Rows are points. The ring and each string are closed loops that go straight from each point to the next, and from the last back to the first. Before rounding, they use only three directions, however many columns there are. How many times does the string pass through the ring? Passing back the other way cancels.
In the rows, 128 means zero.

Ring (10 x 3):
[[199 140 112]
 [193 163 101]
 [170 184  95]
 [135 184  98]
 [102 161 108]
 [ 88 129 121]
 [ 93 105 133]
 [118  89 144]
 [158  91 144]
 [184 107 133]]
String (7 x 3):
[[152 217 105]
 [135 176 123]
 [136 137 111]
 [121 159  88]
 [145 152  99]
 [161 159 119]
 [178 198 109]]
Times through: 0

Ring, 7 rows:
[[187 153 135 121 132 163]
 [173 187 112 122 121 114]
 [124 190 109 123 129  68]
 [ 84 148 133 121 154  74]
 [ 83 109 161 120 169 117]
 [119  92 178 119 165 171]
 [168 115 162 119 148 188]]
String:
[[136 180 150 122 107 115]
 [148 213 146 123  81 104]
 [143 172 140 122 120 118]
 [152 156 121 121 145 120]
 [185 166  93 122 150 121]
 [214 173  84 122 146 135]
 [211 191 128 122 102 156]
 [170 180 164 121  92 155]
 [158 160 154 121 118 148]
 [161 138 126 121 155 141]
 [197 129 109 120 168 164]
 [219 134 112 120 160 182]
 [194 137 116 121 158 162]
 [161 139 124 121 156 139]
 [156 160 147 121 123 142]
 [170 180 150 122 102 145]
 [192 202 134 122  91 139]
 [178 208 136 123  87 125]
 [193 208  96 123 112 107]
 [191 198  75 123 135  95]
 [164 171  98 122 147 104]
 [144 164 128 122 135 114]]
Times through: 0
String:
[[183 132 110 121 168 152]
 [225 151  95 121 156 164]
 [218 182  97 122 129 144]
 [185 169  94 122 148 120]
 [152 149 115 121 155 119]
 [134 161 147 121 125 122]
 [141 195 153 122  93 113]
 [173 211 120 123  96 106]
 [214 197  78 123 131 118]
 [218 171  87 122 145 142]
 [217 172 125 121 119 170]
 [181 163 158 121 109 169]
 [155 161 170 121 107 158]
 [151 147 147 121 135 144]]
Times through: 0

Ring:
[[156 187 112 136 126 151  70 126  79 104 119]
 [109 179 128 111 147 122 109 122  82 135 122]
 [ 62 141 158  93 160 107 151 122 109 147 137]
 [ 73 101 199 112 148 130 150 126 136 111 153]
 [106 100 185 130 131 153 122 130 140  86 154]
 [142 131 133 139 117 166  86 133 125  81 143]
 [160 163 110 142 117 165  67 130 101  88 130]]
String:
[[ 82 127 143 105 144 128 134 128 126 125 145]
 [ 54 100 167  96 151 120 160 129 144 129 156]
 [ 64  80 222 113 148 132 161 127 149 103 161]
 [ 93  86 234 131 140 148 140 126 141  82 157]
 [122 114 210 141 132 156 114 126 122  78 146]
 [122 124 185 136 132 153 110 127 119  86 143]
 [137  99 215 153 121 173 103 129 134  56 152]
 [134  86 191 150 114 178 102 134 152  55 160]
 [111  97 136 126 120 161 111 137 155  87 160]
 [101 124 124 114 132 142 116 132 133 111 148]
 [113 132 141 123 131 146 109 130 122 103 143]
 [147 131 177 149 122 167  89 128 115  71 140]
 [154 112 182 156 113 180  85 132 131  55 149]
 [133  95 175 145 116 174 100 134 148  63 157]
 [ 97  91 155 122 127 153 125 135 156  92 161]
 [ 85 107 146 111 136 138 132 132 143 111 154]
 [ 73  86 173 110 139 138 147 132 156 106 163]
 [ 75  68 230 123 141 145 154 129 159  86 166]
 [ 92  84 249 133 141 148 143 125 140  79 157]
 [ 99 111 209 128 141 142 131 125 125  94 147]
 [ 99 124 178 121 141 138 126 126 120 106 144]]
Times through: 0

Ring:
[[156 179  94 111 157  98 160 109 130 104  92 108 132 118]
 [124 175 111 125 154 110 166  95 149  98 109 122 114 130]
 [ 81 147 141 139 131 127 172  87 153 121 136 147  91 145]
 [ 70 121 156 136 107 135 169  94 136 155 145 155  87 150]
 [ 72 104 164 118  84 144 155 108 120 187 141 151  96 154]
 [ 87 102 164  88  69 154 133 124 114 205 125 132 115 157]
 [117 116 149  62  72 151 116 137 110 203 102 109 139 151]
 [147 131 128  57  87 136 115 143 102 190  86  96 152 139]
 [175 149 103  66 113 113 126 143  95 167  74  89 159 123]
 [184 170  85  89 144  93 146 130 103 130  76  94 152 111]]
String (26 x 14):
[[ 61 164 157 107 121 160 142  83 195 110 127 128 101 165]
 [ 53 159 156 135 131 148 164  73 189 102 142 146  85 160]
 [ 77 145 137 161 141 116 190  79 148 113 147 160  79 139]
 [119 133 114 165 144  86 200  98 100 135 136 158  90 118]
 [ 65 154 143 160 144 125 187  72 168 100 148 158  76 146]
 [ 54 168 156 125 133 154 156  72 201  95 136 137  90 163]
 [ 78 162 150  98 119 155 138  92 181 119 118 121 111 160]
 [ 66 193 144 112 147 155 146  71 219  70 120 120 102 162]
 [105 159 134  97 122 138 141 104 155 128 109 116 121 147]
 [158 148  98 123 140  89 170 119  94 140 103 124 125 113]
 [200 181  63 123 176  63 176 121  93 103  80 105 142  93]
 [216 193  56 100 175  67 159 129  98 100  63  87 159  93]
 [138 180 117  68 128 137 121 116 157 119  81  88 147 141]
 [135 155 120  85 119 126 136 120 130 143  95 105 136 136]
 [187 142  86 107 133  79 162 138  67 161  88 112 142 103]
 [139 148 119  90 117 121 141 123 118 151  97 110 135 132]
 [153 142 109 101 122 105 152 127  96 158  98 115 134 122]
 [208 152  74  95 139  74 155 145  63 156  74  99 156  97]
 [207 150  72 105 143  68 164 142  60 153  79 105 150  95]
 [245 183  43  94 172  52 159 145  65 120  53  81 171  81]
 [237 181  43 116 180  43 176 136  64 112  65  95 157  78]
 [158 156  99 112 141  95 162 119 105 134  97 115 131 116]
 [134 157 114 108 133 113 154 112 127 131 104 117 125 129]
 [167 162  81 148 168  67 192 109  94 111 106 131 117 101]
 [110 181 112 144 167 106 180  82 162  78 120 133 101 130]
 [ 70 174 145 123 139 145 156  77 193  92 128 131  97 156]]
Times through: 2

Ring:
[[120 134 157 126 172 184  77 179  83 117 184 114  78 141]
 [116 125 159 136 179 190  88 164 100 129 184 116  89 127]
 [124 124 142 134 157 174  99 112 134 128 162 109 120 104]
 [132 131 123 123 128 152 102  70 155 114 138 100 145  93]
 [124 123 110 111  83 119 109  22 176  85  95  75 176  94]
 [103 106 115 108  60 103 118   7 182  66  69  55 190 105]
 [ 81  92 131 109  58 102 118  29 166  53  62  45 180 127]
 [ 87 103 139 108  81 119 104  75 135  60  89  58 150 141]
 [114 133 149 113 139 159  77 155  88  90 155  96  94 149]]
String, 24 rows:
[[121 142 167 125 191 197  64 224  52 118 206 123  49 158]
 [139 160 141 107 156 170  58 184  66  99 183 114  70 150]
 [129 145 133 107 128 151  75 134  99  89 151  98 104 137]
 [ 88 100 150 122 112 142 106  97 131  84 115  73 136 135]
 [ 79 100 153 112  96 130  99 108 115  62 103  61 130 155]
 [100 124 140  99  93 126  83 117 101  57 112  69 120 158]
 [120 139 131 101 108 136  77 120 103  73 131  84 115 144]
 [125 141 132 105 119 144  78 122 105  83 140  91 112 137]
 [106 120 144 117 123 148  92 116 116  88 133  85 120 135]
 [ 88 107 168 126 146 167  91 160  92  94 149  88  96 155]
 [118 139 168 126 189 196  66 219  56 118 202 120  53 157]
 [ 88 100 177 142 173 188 100 167 100 120 168 100  92 141]
 [112 121 176 147 211 214  86 202  84 147 210 129  66 132]
 [136 141 146 131 179 189  82 155 104 134 190 124  90 116]
 [128 134 135 122 142 162  90 114 124 112 155 104 118 114]
 [102 104 149 137 142 165 112  95 145 117 139  93 135 109]
 [126 119 140 142 163 179 109  94 153 141 163 113 132  87]
 [156 156 119 120 151 167  83 105 131 126 171 120 118  95]
 [144 147 124 117 140 159  85 105 128 113 158 110 120 106]
 [148 153 123 115 143 161  79 114 120 114 164 113 113 109]
 [129 137 131 117 132 154  88 108 124 103 148 100 121 117]
 [109 116 143 124 131 155 100 104 131 102 137  91 128 121]
 [ 93 101 173 145 177 190 103 157 110 128 171 105  97 130]
 [ 98 111 175 140 184 194  91 184  88 125 183 110  79 143]]
Times through: 4
